Each point is reached from the start by the listed moves, each made once or not at all, plus a little noise. Is the number of moves made odd or even? Then give how often each move was made.

Moves:
(1): [ 0.48  0.09 -0.47]
(2): [0.59 0.21 0.43]
(3): [-0.17 -0.76  0.24]
Start: [-0.04  0.24 -0.32]
Points:
[-0.08  0.22 -0.29] => even (0, 0, 0)
[ 0.44  0.33 -0.80] => odd (1, 0, 0)
[ 0.88 -0.20 -0.15] => odd (1, 1, 1)

Moves:
(1): [-0.15  0.00  0.05 -0.03 -0.08  0.06 -0.38  0.30 -0.26  0.32 -0.10  0.06]
(2): [-0.14  0.60  0.18  0.28 -0.14  0.15 -0.07 -0.10 -0.16  0.17 -0.15 -0.11]
(3): [ 0.15  0.03  0.37 -0.21  0.32 -0.20  0.03 -0.02  0.04 -0.16 -0.09 -0.04]
(4): [ 0.21 -0.17  0.16  0.31  0.30 -0.54 -0.43 -0.07 -0.06 -0.08 -0.41 -0.29]
(5): [-0.03  0.15 -0.65 -0.28  0.36  0.03 -0.12  0.40  0.20  0.17 -0.15  0.34]
(6): [-0.02 -0.14  0.11  0.39  0.19  0.33 -0.09 -0.12 -0.28  0.26  0.31  0.19]
(7): [ 0.01  0.18 -0.04  0.48 -0.28 -0.16  0.42  0.16  0.22  0.45  0.30  0.12]
(8): [-0.03 -0.27 -0.07  0.33  0.01  0.16  0.21  0.30 -0.12  0.20 -0.01 -0.34]
(9): [ 0.43  0.13  0.07  0.24  0.05 -0.05  0.00  0.04  0.34 -0.18  0.32 -0.02]
Start: [-0.03  0.35 -0.08  0.25  0.20  0.12 -0.06  0.11 -0.49 -0.20  0.11  0.54]
Points:
[-0.28  0.48  0.15  1.26  0.32  0.69  0.04  0.18 -1.08  0.48  0.21  0.23] => odd (0, 1, 0, 0, 0, 1, 0, 1, 0)
[ 0.35  0.67  0.24  1.24  1.26  0.00 -0.91  0.88 -0.81  0.52 -0.17  0.33] => even (1, 1, 1, 1, 1, 1, 0, 1, 1)
[-0.27 -0.06  0.02  0.95  0.36  0.75 -0.29  0.62 -1.14  0.53  0.35  0.47] => odd (1, 0, 0, 0, 0, 1, 0, 1, 0)
[ 0.15  0.35  0.65  1.37  0.87  0.01 -0.38  0.11 -1.08  0.19 -0.20 -0.07] => odd (0, 1, 1, 1, 0, 1, 0, 1, 0)
[-0.05  0.29 -0.42  0.07  0.73  0.15 -0.32  1.06 -0.63  0.29 -0.25  0.59] => even (1, 0, 1, 0, 1, 0, 0, 1, 0)
[ 0.18  0.12  0.09  0.92  0.72 -0.08 -0.56 -0.05 -0.85 -0.04  0.02  0.42] => even (0, 0, 0, 1, 0, 1, 0, 0, 0)
[ 0.16  1.45 -0.03  0.74  0.42 -0.03 -0.21  0.95 -0.08  0.51  0.24  0.97] => even (1, 1, 1, 0, 1, 0, 1, 0, 1)

Moves:
(1): [ 0.19  0.15  0.10 -0.62 -0.02 -0.14  0.14 -0.20 -0.11  0.20 -0.09 -0.01
  0.25  0.12  0.17  0.28  0.07  0.17]
(2): [-0.18  0.30 -0.12 -0.11  0.10 -0.02 -0.05 -0.20  0.10  0.19  0.09  0.12
  0.05 -0.07  0.22  0.14  0.39  0.16]
(3): [ 0.21  0.13  0.18 -0.12 -0.33 -0.04 -0.27 -0.10 -0.10 -0.10  0.07  0.12
  0.01  0.11 -0.05 -0.15 -0.16  0.34]
(4): [ 0.32 -0.18 -0.01 -0.02 -0.58 -0.51 -0.52 -0.29 -0.07  0.17 -0.11 -0.05
  0.17 -0.26 -0.08  0.36  0.09  0.28]
(5): [ 0.13  0.14 -0.11  0.12  0.31  0.17 -0.17  0.18 -0.39 -0.15  0.05 -0.01
 -0.20 -0.11  0.13  0.14  0.32  0.04]
(6): [-0.24 -0.09  0.18  0.24  0.27  0.22 -0.12 -0.08  0.06  0.27  0.10  0.03
  0.30 -0.12 -0.07  0.30 -0.21  0.13]
(7): [-0.14  0.04 -0.39  0.38 -0.21  0.10  0.58  0.27 -0.12 -0.48  0.20 -0.09
  0.15 -0.07  0.09 -0.18  0.05 -0.08]
(8): [ 0.21  0.23  0.21 -0.06 -0.24 -0.31 -0.26  0.26 -0.07  0.07 -0.27 -0.08
 -0.14 -0.30  0.11  0.06 -0.38  0.15]
(9): [ 0.44  0.07  0.08 -0.02  0.00  0.07  0.05 -0.52  0.37  0.13 -0.22  0.02
 -0.26 -0.63  0.23  0.24 -0.29  0.09]
(10): [-0.16 -0.12 -0.34 -0.07  0.09  0.12  0.28  0.13  0.02  0.14  0.02  0.04
 -0.02 -0.07 -0.15 -0.28  0.26  0.19]
(11): [ 0.12  0.02 -0.27 -0.11  0.03  0.24 -0.11  0.21  0.09 -0.22  0.21  0.07
  0.25  0.15  0.08 -0.33 -0.04 -0.11]
(12): [-0.27 -0.10 -0.19 -0.08  0.09  0.22 -0.14 -0.16 -0.11 -0.40 -0.07  0.05
 -0.16 -0.07  0.43  0.17 -0.47 -0.24]
(13): [ 0.08  0.07 -0.32 -0.11  0.11 -0.27  0.08  0.04 -0.20 -0.08  0.38  0.15
  0.06  0.04 -0.19  0.28 -0.25 -0.11]
(14): [-0.06 -0.04 -0.28  0.22  0.04  0.24 -0.03  0.04  0.17 -0.16 -0.42  0.11
 -0.05  0.15  0.06  0.09 -0.15  0.22]
(15): [-0.06 -0.11 -0.14  0.20  0.28 -0.12  0.16  0.15  0.15 -0.24  0.24 -0.23
  0.09 -0.10  0.14  0.16 -0.07  0.23]
(16): [-0.09  0.34 -0.09 -0.08 -0.39  0.18 -0.29  0.11  0.10 -0.42 -0.04 -0.32
 -0.11  0.04 -0.04  0.26 -0.16  0.31]
(17): [-0.17  0.00  0.14 -0.07 -0.06 -0.01 -0.02  0.01  0.14 -0.25 -0.23  0.09
  0.17 -0.07 -0.18 -0.03  0.03  0.11]
(18): [-0.18  0.11 -0.32  0.09  0.45 -0.04  0.14 -0.09 -0.05 -0.02 -0.12 -0.20
  0.12 -0.14 -0.15 -0.03 -0.22 -0.01]
Start: [-0.14  0.18  0.30  0.34  0.30 -0.54 -0.44 -0.04 -0.54 -0.38 -0.06 -0.08
 -0.13  0.16  0.12  0.21  0.02  0.26]
Points:
[-0.03  0.35 -0.67  1.23  0.66 -1.29 -0.54  0.39 -1.26 -0.84  0.40 -0.57
  0.48 -0.88  0.08  1.29 -0.66  0.82] => even (0, 0, 0, 1, 1, 1, 1, 1, 0, 0, 0, 0, 1, 0, 1, 0, 0, 1)
[-0.21  1.08 -0.79  0.12  0.65  0.17 -0.39  0.14 -0.47 -1.30  0.09 -0.49
  0.08 -1.11  1.47  1.17 -0.53  1.27] => even (1, 1, 0, 0, 1, 1, 1, 1, 1, 1, 1, 1, 0, 0, 1, 1, 0, 0)
[-0.80  0.83  0.28  0.19  0.05 -0.37 -0.92  0.21 -0.18 -0.43 -0.40 -0.18
  0.12 -0.45  0.00  0.69  0.02  1.30] => even (0, 1, 0, 0, 0, 1, 0, 1, 0, 1, 0, 0, 0, 0, 0, 1, 1, 0)
[ 0.04  0.58 -0.95  0.39  0.66 -0.73  0.36  0.87 -1.10 -1.01  0.02 -0.23
  0.08 -0.21  0.46  0.74 -0.17  1.05] => even (1, 0, 0, 0, 1, 0, 1, 1, 0, 1, 0, 0, 1, 1, 1, 0, 0, 0)
[-0.18  1.35 -0.86  1.02  0.75 -0.16 -0.47 -0.05 -0.55 -1.02 -0.32 -0.33
 -0.23 -1.09  0.50  1.53 -0.90  1.14] => even (0, 1, 0, 0, 1, 1, 1, 1, 1, 0, 0, 0, 1, 1, 0, 1, 0, 1)
[-0.06  0.44  0.03 -0.16 -0.88 -0.97 -1.57 -0.42 -0.83 -1.47 -0.05 -0.06
 -0.02 -0.05  0.07  1.09 -0.90  0.94] => even (0, 0, 1, 1, 0, 0, 0, 0, 0, 0, 0, 1, 1, 0, 0, 1, 1, 0)
[ 0.27  0.98 -0.64  0.37  0.11 -0.72 -1.52 -0.57 -0.05 -0.43 -0.46 -0.21
  0.31 -0.93  0.32  1.64 -1.17  1.34] => even (0, 1, 0, 1, 0, 1, 0, 1, 1, 0, 1, 0, 1, 1, 0, 1, 0, 1)
